Each row is a point. The ring and each string are closed loops that go straight from each point to the next, and from the last back to the first. Before rounding, they use only three directions, however many columns there are. Count how often each string passes through the ring. Passing back the other way cancels.
In the rows, 128 means zero.

Ring, 7 rows:
[[147  64 117 103]
 [135 114 101 145]
 [119 177 111 157]
 [119 182 125 131]
 [134 141 123  98]
 [148  84 122  75]
 [151  59 124  76]]
String:
[[103 205 166 123]
 [113 217 113 153]
 [124 199  85 164]
 [135 141  98 134]
 [127 133 136 116]
 [121 141 147 118]
 [113 159 150 137]
 [125 154  96 173]
 [138 131  65 179]
 [146 114  63 158]
 [136 119 112 123]
 [123 121 153 114]
 [126 116 140 125]
 [126 117 134 133]
 [141 115  64 177]
 [147 128  33 193]
 [139 136  71 161]
 [127 139 123 130]
 [127 135 130 121]
 [114 163 152 127]
 [101 219 145 155]
 [115 226  92 172]
 [131 182  76 155]
 [136 150  88 136]
 [128 134 133 114]
 [109 174 171 110]]
Times through: 4

Ring, 10 rows:
[[186 193 159 101 149 114 100 117 118]
 [172 197 167  97 156 112 115 124 117]
 [137 167 161 107 153 115 144 116 108]
 [120 144 151 116 146 120 157 109 104]
 [ 88  88 124 142 116 138 168 109 104]
 [ 81  63 109 155  94 152 162 120 111]
 [ 95  62 102 159  83 157 143 125 117]
 [117  78 105 153  88 152 128 121 118]
 [156 120 120 136 109 137 107 109 116]
 [186 173 146 112 137 120  96 108 116]]
String, 28 rows:
[[190 171 145 110 149 110 103  76 102]
 [152 142 137 124 125 129 117 116 116]
 [133 129 132 132 101 148 115 162 134]
 [155 122 120 137  97 147  97 137 129]
 [163  99 104 147  98 141  98  88 111]
 [152  93 105 146 111 132 119  61  96]
 [136 107 120 138 118 132 131  88 103]
 [117 101 121 141 102 146 134 131 120]
 [ 92  76 111 154  80 162 139 158 130]
 [ 65  30  89 174  62 173 155 147 124]
 [ 63  18  84 177  67 167 164 118 112]
 [100  62 103 156 102 142 155  82  98]
 [111  89 116 145 107 141 145 105 108]
 [103  95 120 145  93 154 138 154 128]
 [ 78  53 100 165  66 171 143 164 132]
 [ 84  40  89 171  62 171 139 143 126]
 [104  41  83 172  65 166 127 119 119]
 [111  89 111 151  78 163 121 166 136]
 [131 106 117 143  91 152 113 147 130]
 [169 126 119 136 104 140  93 115 122]
 [201 158 132 119 134 117  86  75 106]
 [198 169 141 112 147 110  96  70 102]
 [180 162 143 113 147 111 111  75 100]
 [155 152 142 120 126 130 113 128 121]
 [155 153 143 119 128 128 116 125 119]
 [181 171 148 109 150 111 110  83 103]
 [227 214 161  92 170  95  83  68 101]
 [231 211 159  93 170  94  81  60  99]]
Times through: 3
String, 11 rows:
[[ 70  52 108 155 112 138 187  76  89]
 [ 69  56 106 161  76 166 157 159 127]
 [ 95  87 118 147  92 155 144 151 125]
 [115  96 121 139 121 131 152  86  98]
 [116 110 130 132 132 125 156  85  97]
 [122 151 159 107 176  98 178  57  79]
 [133 176 167 103 149 120 142 145 120]
 [131 157 153 116 127 134 130 160 129]
 [140 149 147 118 136 125 133 119 113]
 [143 169 162 103 170 102 154  78  92]
 [121 123 139 123 150 113 165  64  86]]
Times through: 2

Ring (9 x 12):
[[157 111 123 170 122 104 127 126 123 138 125 121]
 [100 129 140 157 134 100  82 120 136 136 141 165]
 [ 70 136 151 141 145 105  63 111 141 133 145 188]
 [ 65 131 158 118 159 124  70  96 138 129 135 191]
 [ 83 127 156 107 160 133  83  87 137 127 132 181]
 [135 128 146  96 148 137 107  72 143 122 139 158]
 [172 127 136 102 136 132 123  72 145 122 143 139]
 [205 114 120 134 121 122 149  94 132 129 132 107]
 [199 105 115 158 117 115 154 114 122 135 121  98]]
String:
[[149 110 134 130 140 130 129  98 126 131 120 132]
 [169 124 140  91 143 142 126  65 143 120 138 140]
 [155 111 139 105 148 145 134  80 129 125 119 134]
 [135 116 140 122 144 131 118  94 130 129 124 144]
 [120 130 145 115 144 124  95  87 142 127 141 164]
 [105 110 146 123 156 136 110  99 123 131 114 154]
 [ 57 121 159 118 166 133  78  99 129 130 121 187]
 [ 31 152 168 112 159 110  29  92 155 127 160 225]
 [ 69 147 156 125 146 106  51  97 152 129 159 200]
 [ 20 164 165 136 147  86   7 108 162 131 177 236]
 [ 33 167 161 140 140  80   9 109 166 131 183 231]
 [105 139 145 132 137 106  75 100 147 130 154 176]
 [ 90 142 148 137 138 101  64 104 148 131 156 184]
 [ 36 156 159 143 144  88  24 113 156 132 169 220]
 [ 58 124 152 149 152 110  70 120 129 136 129 183]
 [124 113 138 139 142 123 114 107 125 133 121 144]
 [ 99 137 149 120 145 116  77  92 146 127 149 179]
 [ 60 144 164  97 161 126  54  79 152 123 151 208]
 [113 126 147 116 148 127  96  89 139 127 136 164]
 [135 102 138 129 149 138 133 101 118 132 107 132]
 [146 113 143  97 153 149 129  74 131 124 120 141]
 [149 110 136 125 142 133 130  95 126 130 119 132]
 [140 135 142 112 137 121  98  81 148 125 151 159]]
Times through: 0

Ring, 6 rows:
[[ 97 106 119  77  72 152 145 100 156 143 151 119 113 128]
 [138 140  83  90  83 155 163 123 119 130 142  94 138 127]
 [120 128  59 110 144 103 144 123  98  98 129  80 157 148]
 [100 132 107 145 189  62 109 109 118  96 127 118 166 125]
 [107 146 152 147 162  84 108 102 145 123 136 149 156  95]
 [ 82 109 157 105 111 117 117  89 171 141 148 149 120 110]]
String, 27 rows:
[[173 167  35 102 103 149 180 146  76 109 131  61 166 136]
 [ 96  96  38  90 140 101 144 117  99  90 129  65 144 175]
 [ 88 102  86 102 140  98 129 106 126 106 135  99 139 149]
 [ 89 105  87 106 145  94 127 106 125 105 134 100 141 147]
 [ 67  80  56 106 179  62 117 104 110  79 125  80 146 177]
 [ 64  83  42 125 221  30 106 108  93  59 116  73 164 184]
 [135 164  88 159 195  67 122 126  93  91 121 106 186 116]
 [120 146 108 137 159  90 125 115 119 109 131 117 162 115]
 [152 186 125 164 170  90 125 125 111 114 129 131 183  86]
 [150 195 144 186 198  67 110 122 114 111 126 147 193  73]
 [128 159 131 142 150 100 124 113 129 122 135 133 162  97]
 [ 84 110 119 118 150  89 115  98 141 114 137 124 140 129]
 [ 70 107 149 131 166  72  97  88 158 117 137 147 139 117]
 [ 90 133 178 141 152  87  99  90 168 134 142 167 142  89]
 [130 168 176 143 124 119 121 105 158 147 145 165 150  69]
 [128 155 144 127 118 124 131 109 144 138 143 141 147  91]
 [ 74  96 126  99 124 106 119  92 155 125 143 127 124 133]
 [ 30  51 149  70  98 114 109  69 192 138 153 141  90 146]
 [ 27  42 144  55  78 129 116  68 196 144 156 137  79 151]
 [ 41  53 116  64  97 118 121  79 171 128 149 117  96 160]
 [112 128 118 103 106 130 138 107 141 132 143 121 134 118]
 [145 158 125 103  76 161 156 118 138 147 147 124 138  97]
 [170 174 117  91  41 194 177 127 134 160 152 117 135  90]
 [144 156 109 107  91 150 155 121 127 136 143 114 144 106]
 [ 85  96  93  90 119 113 133 102 136 116 140 103 128 148]
 [139 151  98 109 105 137 151 121 120 127 139 107 148 115]
 [189 195  84 120  91 162 175 143  96 132 138  96 167  96]]
Times through: 1
String (26 x 14):
[[ 73 101 106 125 178  64 106  98 132  98 131 116 147 142]
 [ 96 121 114 121 149  92 120 104 134 113 135 121 146 126]
 [ 56  83 115 113 166  69 102  89 147 104 135 122 133 147]
 [109 134 122 122 136 105 126 107 136 122 138 126 147 114]
 [143 182 167 155 139 111 122 112 144 139 140 160 163  67]
 [ 98 141 187 140 138  99 104  91 172 143 145 173 140  80]
 [ 45  79 167 103 131  93  97  74 186 134 148 157 111 123]
 [ 83 106 130 104 123 109 120  95 154 127 143 130 127 125]
 [ 99 120 118 108 124 113 128 103 141 124 140 122 136 123]
 [ 54  71 122  81 111 111 119  84 165 126 146 123 108 148]
 [ 35  45 140  46  59 146 126  71 196 150 159 132  75 151]
 [102 111 135  71  51 169 149  98 168 156 156 129 105 117]
 [133 139 125  81  48 179 162 111 151 157 154 122 119 106]
 [134 134 107  72  43 184 169 115 143 152 153 109 118 116]
 [159 167 108 103  75 166 165 126 125 143 145 112 144 100]
 [137 149 102 107 100 141 152 120 124 130 141 109 145 114]
 [190 193  86 111  75 174 180 142 101 138 141  97 160  96]
 [147 143  52  90  93 149 171 132  97 116 136  72 148 140]
 [147 144  42  99 113 135 167 135  87 105 132  66 157 145]
 [162 165  46 118 130 125 164 141  78 102 128  71 172 133]
 [140 157  97 125 131 117 143 123 112 117 134 107 160 114]
 [ 81  96  83 103 149  89 124 104 125 101 133  98 139 154]
 [ 79  96  90 105 149  89 122 102 129 103 134 103 138 151]
 [131 154  94 139 163  91 131 122 107 104 129 108 170 118]
 [106 135  84 152 208  49 111 116 100  82 120 103 178 135]
 [ 79 113  94 148 218  35  97 104 113  80 121 111 168 143]]
Times through: 1
